Each point is reached from the start by the listed moves, each made 0, 1 or 2 times, or once backwards (-1), plus a little noise. Is the number of moves made odd or even? Then give how often each move was made.

Moves:
(1): [23 -6]
(2): [ 0 30]
Start: [-12 -10]
Points:
[-36 -35] -> even (-1, -1)
[-11  48] -> even (0, 2)
[ 33 -53] -> odd (2, -1)

Moves:
(1): [28 -8 -4 -6 -1  0  2  2]
(2): [ 5 26  0 -2 -3  8  3  1]
(3): [15  0 38  1 -7  6 -3  1]
(4): [ 5 -4 -6 31  0 -4  4  3]
(5): [ 5  1  3  3 27 -2 -4  3]
(6): [-1 -7 -2  2  1 27 -6 -4]
Start: [  8 -12  -9   7  -1  -6  -8  -5]
Points:
[ 46 -20  28 -23  18  29 -23  -4] -> odd (1, 0, 1, -1, 1, 1)
[ 44 -30  49  74 -10  54 -17  -4] -> even (0, 0, 2, 2, 0, 2)
[ 95 -27  53  25 -47 -25   5   8] -> odd (2, 0, 2, 1, -1, -1)

Moves:
(1): [ 25   3 -10  -4  -6   2 -10  -3  -5   2  -2 -18]
(2): [ -9  41 -31   1  -1   4   8  10  -4  10  13  19]
(3): [ 10  -1  15  19  21   1  -1  -9  22 -10   5  20]
(4): [ -2  -1 -10  27  10  -1   5   1   1  -2   4  -1]
(5): [ 2 -5 -4  1 32  9  9  2 -1 15  3  2]
(6): [  7  -4  11 -16  -9   9   1  25  -4 -18 -13 -11]
(7): [  0  -6   2  -4  -7   3  14  -1  23  -3  10 -12]
(8): [ -1  -4   7   5  37 -42  13  13   8 -16  17  -9]
(9): [ -7  -6  -6  -7   7   8 -20   9  10  -1  -5   3]
(10): [ -1   6  24   5   2   0  -3  17   5   6  10 -10]
(11): [  6 -10 -15  -7  -8   5  -6  -3 -19  -7  29   5]
Start: [-15  -6   4  11 -17  21  14  -7  23  -5  -8   7]
Points:
[-23 -95  49 -27  63  15  34  19  64 -17  82 -19] -> even (-1, -1, 0, -1, 2, 0, 2, 1, 1, 1, 2)
[-34  57 -91  28   8  57  21  56  60  39  44 -22] -> even (1, 2, -1, 2, 1, 0, 2, 0, 2, 1, 0)
[ 38  16 -53 -23  -9  60 -38  45 -43   1  44  -6] -> even (2, 1, 0, 0, 1, 1, -1, 0, 1, 1, 2)
[ 23 -53  24  28   4  76 -40 -44  36  24  14   8] -> odd (1, -1, 1, 0, 1, -1, 0, -1, 1, 1, 1)
[ 73 -62  54 -19  60  64 -10   6  76 -34 -83 -16] -> odd (2, -1, 2, -1, 2, 2, 0, 0, 1, -1, -1)
